Each row of a before or after table is a point. One or more steps were done to the points. Then noise was added and the rows were shuffled. The steps act on columns, c1 being the first. Name the steps. A step turns or swaps two columns, mirrors them in a line or flattens them onto one, adds a multiple of one to another, or multiplies or shifts one. Angles are multiples of 10 degrees, from the lower column toward the higher: turns from -170 to 170, lines from 10 to 170 but not 90. Use the fewest steps. Two steps may share a column if one is a turn and the other turns, adds or multiplies; they go together, in the order done. Otherwise the lowest column goes first.
In the rows, zero is written as 128.

Before (10 x 3):
[[153 119 124]
 [138 125 128]
 [151 149 142]
 [113 150  68]
 [133 101 125]
 [111 163 132]
 [140 152 129]
 [111 117 169]
 [ 94  93  90]
 [103 128  84]]
After:
[[115  81  54]
 [154 134 119]
 [103 140   8]
 [137 158 156]
 [126 153 130]
 [119 110 208]
 [138 130 128]
 [106 113  39]
 [147 108 123]
 [ 97 150 136]]
Steps: turn c1 and c2 by 30 degrees; multiply c3 by 2

Before:
[[122 167 118 132]
 [ 85 133 192 134]
 [161  88  84 146]
 [176  94  84 168]
 [198  96  92 173]
 [126 141 165  90]
 [185  91 146 136]
 [155 101 103 121]
 [171 145 141  57]
 [ 89 148 117  54]]
After, 10 rows:
[[187  90 152 121]
 [122 167 114 124]
 [ 90 151 115 201]
 [175  91  72  87]
 [160  86  73 114]
 [125 141 175 164]
 [ 85 133 213 121]
 [201  95  83  84]
 [156 102  96 134]
 [170 142 144 200]]
Steps: multiply c3 by 1.3; multiply c4 by -1

Before, 8 rows:
[[192 185 197 176 140  80]
 [150 119 153  77 103 161]
 [ 84 126  88 133  78 132]
 [116  98 102 131  70 139]
 [189 124 166 169 133  88]
 [176 141 149  67 134  66]
 [ 60  84 148 139 122 107]
 [105 123  99 171 150 117]]
After, 8 rows:
[[ 28 170 196 139 178 154]
 [ 36 126 166 134 170 139]
 [150 126 104 150 171 147]
 [149 107 100  70 129 124]
 [184 127  90  78 130 137]
 [199 100 147 119 140 170]
 [114 121 151 102  76  88]
 [ 43 135 149 134  64 173]]
Steps: turn c1 and c6 by -160 degrees; multiply c1 by 1.3; multiply c2 by 0.7; swap c4 and c5

Before:
[[134  97 108 124  95 149 127 130 105]
 [101 102 123 187 102 119  99 181 118]
 [ 43 115 148  70  56 181 238 163 133]
 [ 86  80 143  58 184 117 124 162 133]
 [176 157 124 172  96 134 122 129 147]
 [139  89 135  64  46  86 156  94 167]
 [ 86 142  85 129 163 177 138 128 193]
 [103 153 109  91  67  77  61 126 136]]
After:
[[ 88  81 142  55 132 137 123 159 135]
 [ 44 111 148  63 136 150 236 166 138]
 [ 83 142  85 133 149 181 141 130 237]
 [105 156 115  93 104  64  59 125 141]
 [136  96 105 121 133 136 127 132  93]
 [ 99 102 125 182 124 116  99 181 113]
 [174 158 124 172 126 124 123 130 157]
 [141  90 140  61 105  65 157  94 192]]
Steps: flatten c5 and c6 onto the line at 70 degrees; multiply c9 by 1.6

Before:
[[160 145 150 133 118 107  94 104  66 142 200]
 [154  61 168  74  82 155 164 215 157 188  61]
 [130 105 172 136 100 173 107  99  71 124 192]
 [105 157 115 105 134 122  71 119 144 116  89]
 [183 108 180 130  40 159 123 137 134 152 119]
 [ 99 142  82 182 146 106 112  90 120 127  48]
 [ 49  97 130 149  98  83 138  87 167 114  62]
 [115 140 211 115 111 133 129 123  71 118 144]]
After:
[[130 106  68 139 153 124 106  95 170 175 193]
 [178 143 135 183 198 149 149 111 184 161 120]
 [100  88 120  74 153 129  98 137  81 104  48]
 [115 122  72 148 135 118 123 142 213 134 145]
 [ 45  93 171 131 163 115  99  95 132  84  59]
 [153 223 156 197 130 185 176  76 170 154  60]
 [161 101  67 127 139 145 111 145 147 110 198]
 [104 115 142 139 108 114  57 154 117 117  88]]
Steps: add 0.5 times c1 to c7; mirror c2 and c8 in the line at 50 degrees; swap c3 and c9; turn c4 and c5 by 140 degrees; swap c6 and c10

Before, 12 rows:
[[176 138 136 107 113 123 140 143 163 121 111 131]
 [101 142 151 112 174  98 108 133  85 108 172 157]
 [160 127 106 131 134 115 122 173 128 163  94 122]
 [146  96 125 131 117 110 147 137 135 114  74 100]
 [141 124 180 156 193 122 110 113 114 144 167 123]
 [127 103 106  94 127 146 116 140 150 147 111  97]
 [119 100 164 168 155 121 104 142 120 129 186 167]
 [129 141 130 133 111 128 154 175 150 138 114  86]
 [129 132 179 156 146 121  57 117  83 114 175 130]
 [179 111 103 122 114 138 156 142 111 121 129  96]
 [118 119 156 130 146  68  91 114 107 147 191 128]
 [143 144  86 144 134 116 128 127 151 111 121 113]]
After, 12 rows:
[[152 124  78 201 144 118 109 119 115 121 165 122]
 [156 115 114 143 127  11  89 115 106 122 190 125]
 [ 99 138  90 115 107 120 139 138 164 152 108 130]
 [110  98 121 116 131  96 144 148 137 133  72  99]
 [129 142 129 163 104  70 108 131  86  89 168 158]
 [136 141 124 110 134 127 152 178 154 132 118  80]
 [ 87 143 148 136 145 104 128 125 153 147 118 114]
 [130 126 129 135 128 101 120 168 127 177  93 126]
 [135 132  84 154 148 116  56 116  83  97 167 123]
 [134 102 148 117  92 166 115 150 147 152 117  93]
 [144 101 111 160 161 115 105 150 124 107 183 167]
 [ 92 112 109 112 127 146 155 148 114 164 130  99]]
Steps: turn c1 and c3 by -140 degrees; turn c1 and c10 by -50 degrees; add -0.3 times c2 to c8; mirror c4 and c5 in the line at 40 degrees; multiply c6 by 2

Before (13 x 14):
[[111 112 139 140  93 129 140 109 131 114 108 144 132 153]
 [104 147 139 159 127 127 130 109 140 110 130 128 142 146]
 [115 127 139 121 114 147  92 113 132 117 123 132 149 159]
 [158 112 133  96 120 104 108 127 138  93 121 117 108 140]
 [118 134 142 128  90 122 153 158 171 144 149 161 127 127]
 [123 137 137 124 104 121 137 124 157 154 112 120 115 142]
 [157 121 121 142 105 150 164 137 163 150 145 145 147 127]
 [116  93 140 112 127 129  99 104 128 107 126 110 113 118]
 [110 145 152 117 125 137 139 102 110 125 121 146 133 140]
 [121 144 135 147 117 155 149 142 160 135 103 166 119 126]
 [156 107  92 115 101  97  91 128 125 126 143 129 110 121]
 [140 110 100  88 107 119  91  91 139  93 147 116  89 141]
 [126  90  90  88 138 101  98 117 131 108 136 118 110 153]]
After (13 x 14):
[[165 133 117 169 109 154 168 139 168 152 145 143 144 128]
 [164 148  91  89 105  99  98 127 127 126 144 128 110 122]
 [114 126 141 127  97 122 153 158 177 145 149 160 127 129]
 [125 169  90   8 137 104  96 115 126 109 139 119 110 153]
 [ 99 109 138 222 129 120 129 110 139 109 128 131 140 145]
 [107 129 141 110 113 148  91 114 137 119 121 136 144 159]
 [148 148 102   9 109 118  90  88 138  94 146 119  87 142]
 [106 147 142 166  95 131 141 104 136 115 105 144 132 154]
 [103 111 156  96 119 140 140 100 111 123 127 147 125 138]
 [167 145 134  33 121 107 106 127 140  92 121 114 109 140]
 [117 114 138 184 125 151 152 142 159 136 104 164 120 128]
 [111 162 141  80 128 125 102 106 125 104 129 112 108 120]
 [124 123 137 114 109 119 138 125 164 154 112 119 116 142]]
Steps: multiply c1 by 1.3; multiply c2 by -1; multiply c4 by 3; turn c5 and c9 by -10 degrees
